Each row of a before or after table is a point. One or more steps were done to the points. Then noise was added and the rows were shuffled. The steps act on columns, c1 being the first. Write out the steps. A step turns or swaps two columns, mirrors them in a line or flattens them onto one, adds a multiple of one to another, or multiplies or shifts one. Angles are multiples of 10 degrees, from the lower column toward the higher: turns from -170 to 170, lines from 10 to 170 but not 90. Use the fewest steps. Two steps may share a column if one is a turn and the other turns, adds or multiplies; they go together, in the order done. Otherwise the lowest column goes first.
(in the rows, 128 means zero)

Before:
[[140 112]
 [127 156]
 [141  97]
 [126 144]
 [146 137]
 [120 199]
 [167 105]
 [ 67 193]
 [152 133]]
After, 9 rows:
[[103 133]
 [103 168]
 [120 148]
 [105 132]
 [126 111]
 [163  42]
 [111  61]
 [131 167]
 [119  93]]
Steps: turn c1 and c2 by 160 degrees

Before:
[[115 112 151 123 128 150 156 160]
 [115 107 174 134 128 131 107 127]
 [ 95 111 122 160 160 134 120 141]
 [104 102 134 138 109 112 124 159]
 [145 137 144 111 120  95 112 133]
 [120 156 146 150 130 109 168 109]
 [134 122 159 114 108 134 139 100]
 [116 119 122 123 158 102 151 155]
 [128 142 172 136 110 137 148 103]
 [ 90 145 140 104 148 110 134 115]
 [105 116 113 102 167 147 105 139]
 [122 134 152  99 127 133 133 142]
 [113 112 166  98 127 109 108 101]
 [132 110 132 142 138 105 134 147]]
After, 14 rows:
[[ 99 147 142 102 118 101 145 147]
 [124 116 112 100 159  99  56 171]
 [ 97 103 133 136 110 140 120 186]
 [137 137 142 109  92 126  77 162]
 [125 124 158 115 127 147 161 130]
 [114 111 154 125 148 141 213 190]
 [130 119 123 119 113  92 198 184]
 [137 114 134 139 109 112 145 179]
 [122 144 173 138 132 148 190 133]
 [121 137 152  98 133 129 141 173]
 [116 105 174 133 132 128  65 156]
 [121 157 146 150 112 116 248 136]
 [111 110 121 162 145  99 105 170]
 [112 107 165  95 112 125  69 132]]
Steps: add 0.5 times c5 to c1; turn c5 and c6 by -70 degrees; multiply c7 by 3; shift c8 by 30

Before (13 x 12):
[[166 100  89 154 100  95 123 172 164 113 175 188]
 [163 104 126 116 155 118 143 108 119 146 172 120]
 [108 162 108 122 148 147 163 157 160 113 173 111]
 [166 139 150 139  95 127 150 172 142 158 118 152]
 [129 127 131 188 177 131 110 125  98 105 109 131]
 [ 78 168 112 131 129 118 139 104 155 143 175 142]
 [117 176 164 137 132 148 138  98 158 106 167 157]
 [107 106 123 124 150 103 123 104  85  83 132 117]
 [ 86 189 121 188 134 148 174 176  73 107 151 129]
 [174 140  95 132 112 100 106 140 163 114 176 126]
 [158 118 124 153 112  65 174 100 148  87 109 107]
 [153 145 109 132 165 123 112  97 118 100 128 178]
 [101 138 157 115 186  84 146 150  93 157 165 114]]
After:
[[131 209 118 187  98 119 165 245 188 126 155 146]
 [114 100 122 122 125 143 135  76 132 126 166 109]
 [124 130 163 119  67 205 143 182 146 123 163  89]
 [114 145  95 132 166 120 114 161  82 120 177 140]
 [131 106 126 132  96 159 121  65 156  95 127 167]
 [127 159 105 121 103  86 150 208 106 109 173 135]
 [125 113  89 159 173 120 129 244  84 181 175 163]
 [114 147 108 133 117 121 118  46 137 163 128 170]
 [130 173 168 141 116 123 133  53 105 154 170 159]
 [127 143 146 139 183 137 145 240 109 162 120 106]
 [121 143 134 189  94 139 111 124 157 125 112 155]
 [147 166 111 131  91 115 133  66  95 149 180 117]
 [125 120 122 151 157 177 166  56  98 101 103 163]]
Steps: turn c1 and c5 by 140 degrees; multiply c1 by 0.4; add 0.3 times c4 to c2; turn c6 and c9 by 160 degrees; add 0.7 times c3 to c6; multiply c7 by 0.7; multiply c8 by 2.5; turn c10 and c12 by -70 degrees

Before, 14 rows:
[[164 133 130 129 165 125  77 121 105 142 110  77 121 174 129 149 138 132
  160 140]
 [144 129 191 136  83  99 106 132 150  44 109 105 160 120 134  75 166  86
  205 199]
 [123 145 175  91 130 137 126 116  79 147 110 204 113 150 139 144 104  78
   90 131]
 [168 120 133 160 107 143 106 146 126 115 124 160 117 173 143 109 123 107
  127 193]
 [149 100 117 129 108 102 114 161 153 135 111 115 137 129 110  88 147  59
  148 107]
 [143 174 131 136 116 115 123 129 115  74 121 115  90 116 125  83 152 118
  167 191]
 [104 123 118 134 165 165 156 162 157 144 184 159 143 119 139 172 153 120
   89 179]
 [119  78  97 177 104 130 112  39 157 119 109 186  84 117 206  81 129  60
  146 146]
 [ 93 126 119  86 175 133 117  95 111 147 116 113 145 220 141  87 148 112
  123 148]
 [156 125 150  90 129 130 116 132 130 120 127 147  76 126 149  94 168 114
   88 182]
 [121 119 126 200  78 114 131 111 151 134 130  76  81 107  84 124 140 107
  109 176]
 [152 144 190 126  98  92 120 125 177 152 156 164  52 133 114 147 143 100
  184  90]
 [168  80 136 160 143 124 165 149 148  70 113 129 106 156 148 148 101  98
  143 155]
 [101 107 105  75 124 162 153 116 188 124  99 139 136 163 120 140  77 114
   85 126]]
After:
[[137 130 142 121  88 113 108  99  93  86  48 106 156  88 170  94 161  92
   65 199]
 [119  74  97 196 100 102 103 126 120 135 107 186  88 124 169  69 125  63
  109 144]
 [166  77 106 155 139 105 163 151 112 103  70 130 104  97 104 114 104 104
  140 154]
 [120 121 154 100  79 109 130  33 106 128 133  77  82 158  82  61 144 105
  127 178]
 [150 140 145 121  97  93 131 182  78 127 164 167  50  90 108 141 140 102
   89  84]
 [122 147 181 140 130 171 124 228 155 153 134 206 113 128 139 162 108  76
  174 128]
 [ 92 126  54 117 175 138 114  69 139 151 138 112 146  62 192 145 151 114
  196 154]
 [154 120 179 132 129 128 123 162 129 126 126 147  70 155 182 144 168 117
  159 178]
 [154 103 106  97 110 115 112 144  94 144 119 118 141 109 166 105 146  62
  110 107]
 [162 133  79 137 165 151  78  45 137 157 130  71 115  73 113 138 140 127
  132 137]
 [104 107 106 113 124  59 154 129 138 152 103 137 143 133 140 183  83 114
  184 123]
 [142 176 111 112 114 147 120 109 127  98  79 117  86 113 155 100 153 111
   88 194]
 [106 129 152 155 159  88 152 213 150 102 175 159 142 161  94 141 155 120
  159 182]
 [169 118 104 141 105 122  99 195 144 119 120 167 115  89 129  91 126 107
  156 198]]
Steps: turn c14 and c19 by 140 degrees; add 1 times c14 to c3; turn c4 and c16 by -60 degrees; turn c4 and c15 by -70 degrees; turn c6 and c9 by 110 degrees; add 1.5 times c12 to c8; turn c10 and c11 by 50 degrees
